Every row gives one point. Each copy is the shape, with its points in the same order, stretched, turned, moved and blurred by noise. Is it also mirrored, or only turned?

Shape (8 x 3)
-.20	-.11	.64
-.20	-.39	-.16
.54	.28	-.41
-.02	.10	-.56
-.23	-.22	.20
-.37	-.18	.12
-.03	-.37	.29
.00	.17	-.23
Copy 1 (8 x 3)
-.33	-.32	-.01
.38	-.33	.25
.17	.75	-.38
.40	.26	.23
.08	-.34	.14
.04	-.36	.39
.06	-.32	-.13
.14	.20	.08
Copy 1 is: mirrored
Copy 2 (8 x 3)
-.17	-.49	-.32
.22	-.23	.10
-.02	.43	.16
.39	.25	.06
.08	-.24	-.15
.15	-.31	-.17
-.15	-.31	.00
.13	.13	-.13
Copy 2 is: only turned
Copy 3 (8 x 3)
-.06	-.09	.94
-.60	-.05	.30
.12	-.51	-.88
-.36	.05	-.56
-.34	-.03	.59
-.40	.16	.55
-.29	-.34	.64
-.16	-.01	-.28
Copy 3 is: only turned

Shape (10 x 6)
-.35	.08	.30	.00	-.24	.39
-.21	.04	-.15	-.68	.01	.00
.21	.23	.43	.23	.12	.12
-.31	-.25	.30	-.01	-.30	.23
.17	.05	.38	.26	-.27	.11
-.06	-.07	.44	-.39	-.38	-.08
-.17	.07	.05	.23	.11	-.02
.19	.01	-.32	.03	.11	.46
.37	.33	-.25	-.11	-.36	.14
.11	-.57	-.51	-.06	-.04	-.37
Copy 1 (10 x 6)
.19	.28	-.12	.29	-.35	.05
.66	.17	-.07	-.41	.00	-.32
.13	-.13	.04	.41	-.43	-.26
.20	.15	.06	.01	-.25	.25
.11	.04	.21	.45	-.29	-.12
.67	.29	.30	-.04	-.24	-.20
.20	-.31	-.18	.09	-.12	.13
-.30	-.03	-.11	.13	-.03	-.27
.16	.33	.16	.46	.09	-.67
.17	-.50	.21	-.63	.46	.22
Copy 1 is: only turned
Copy 2 (10 x 6)
-.22	.39	.36	.00	.04	-.06
.32	-.17	.31	.30	-.21	.25
-.05	-.09	.14	-.39	.04	-.19
-.03	.49	.09	.14	-.05	-.20
.12	.16	.22	-.24	.21	-.20
.51	.34	.44	-.06	-.15	.12
-.17	-.04	-.04	-.12	.10	.19
-.10	-.29	.07	.33	.23	-.34
.27	-.18	.62	.15	.44	-.11
.52	-.18	-.45	.44	.08	.15
Copy 2 is: only turned
Copy 3 (10 x 6)
.53	-.05	-.29	-.07	.19	-.30
.13	-.12	.64	-.15	.25	-.65
.31	.28	-.13	.36	.22	.43
.31	-.18	-.27	-.31	-.07	-.12
.51	.18	-.19	.17	-.15	.42
.61	.15	.42	-.35	.17	.03
.01	.23	-.34	.13	-.11	.01
-.04	-.49	-.02	.55	-.26	-.30
.61	.02	.41	.58	-.38	-.21
-.57	-.29	.13	-.12	-.94	.02
Copy 3 is: only turned
Copy 4 (10 x 6)
.29	.55	-.09	.08	.70	-.11
.57	.38	.25	-.17	.29	.52
-.07	.37	-.06	-.25	-.23	-.34
.45	.20	-.23	-.01	.72	-.20
-.07	.02	-.05	-.22	.25	-.49
.35	-.03	-.20	-.46	.73	.01
-.03	.22	.06	.09	.00	.12
.30	.51	.55	.14	-.26	-.44
-.18	.05	.69	-.15	.20	-.27
.33	-.61	.31	-.05	-.05	.09
Copy 4 is: only turned

Shape (12 x 8)
-.04	.28	.59	.21	.09	.19	-.11	-.08
.27	-.15	.39	-.59	.29	.22	.21	-.07
.33	-.25	.13	-.35	.32	.43	.22	.06
.14	.29	.37	-.08	.16	-.04	-.23	-.18
.21	-.04	.46	.07	-.02	.19	-.35	-.29
.35	-.08	-.03	-.01	-.32	-.07	.15	.17
-.11	.06	.36	.06	.02	.05	-.26	-.12
.14	-.18	.00	-.15	-.21	-.06	.04	.43
.01	-.13	-.43	-.18	-.31	.01	.20	.20
.15	-.03	-.12	-.09	-.34	.01	.34	.09
.19	.28	.29	.14	.20	.12	-.29	-.06
.07	-.21	-.13	.13	-.07	-.26	.22	.10
Copy 1 (12 x 8)
.24	-.07	.09	-.37	-.16	.14	-.34	-.03
-.27	.57	.46	-.39	-.39	-.25	.05	-.43
-.14	.68	.33	-.06	-.28	-.13	.10	-.47
.35	-.01	.21	-.34	.09	-.08	-.28	-.10
.11	.00	.04	-.65	.12	.21	-.06	-.23
-.03	.36	.29	.18	-.05	.11	.30	.00
.02	-.06	.01	-.45	.07	.02	-.26	-.08
-.30	.40	.36	.25	.06	.14	.06	-.04
-.11	.51	.00	.24	-.02	-.11	.36	.13
-.08	.47	.13	.10	-.27	-.11	.39	.12
.46	.02	.15	-.15	.21	.14	-.36	-.10
-.26	.04	.03	.23	.09	-.05	.24	-.19
Copy 1 is: only turned
Copy 2 (12 x 8)
.13	-.46	-.12	.37	.59	-.01	-.28	.04
-.66	-.21	.12	.35	-.07	-.09	.14	-.09
-.62	-.05	.20	.35	-.11	.19	.15	-.26
-.13	-.29	.23	.27	.25	-.03	-.13	.32
.05	-.62	.21	.26	.14	.08	-.16	.03
-.09	-.11	-.25	.01	-.44	.18	.05	.22
.10	-.32	.05	.18	.18	-.13	-.33	-.01
-.20	.09	-.37	.02	-.67	-.06	-.21	.02
-.04	.43	-.15	-.22	-.66	.03	.22	-.02
-.03	.07	-.36	-.14	-.40	.07	.27	.10
.03	-.27	.19	.45	.26	.19	-.25	.20
-.08	.08	-.12	-.37	-.24	.20	-.22	.14
Copy 2 is: only turned
Copy 3 (12 x 8)
-.19	.03	-.49	-.31	-.17	.09	.05	-.16
-.01	-.25	.42	-.94	-.19	-.18	-.05	-.40
.14	-.39	.23	-.53	-.38	-.02	-.24	-.23
-.13	-.13	-.15	-.57	.17	.13	.06	-.11
-.16	-.24	-.38	-.24	-.18	.43	.22	-.24
-.54	-.31	.10	.20	.20	-.11	-.04	.32
-.10	.01	-.18	-.20	-.05	.18	.14	-.22
-.36	-.20	.27	.12	.27	-.24	-.18	.01
-.18	-.26	.30	.35	.24	-.27	.03	.26
-.40	-.24	.22	.23	.06	-.31	.15	.33
-.12	-.24	-.47	-.30	.06	.29	-.07	-.04
-.40	.05	.34	.22	.13	-.03	-.08	.24
Copy 3 is: mirrored
Copy 4 (12 x 8)
-.60	-.41	-.33	.19	-.09	-.19	.32	.22
.06	-.50	.26	.09	.28	-.48	.09	.28
.06	-.63	.30	.31	.30	-.21	-.22	.05
-.13	-.13	-.37	-.01	.19	-.39	.25	.21
-.45	-.17	-.22	.02	.44	-.20	-.05	.23
.25	-.07	.31	.02	-.05	.09	-.19	.30
-.42	-.12	-.23	-.04	.06	-.09	.23	.02
.29	-.32	.06	-.14	-.04	.21	-.02	.13
.34	.03	.39	.10	-.08	.18	-.15	-.22
.17	-.06	.45	.13	-.23	.07	-.13	.12
-.19	-.26	-.47	.13	.15	-.22	.06	.14
.09	-.04	.26	-.25	-.30	.11	-.30	-.06
Copy 4 is: only turned
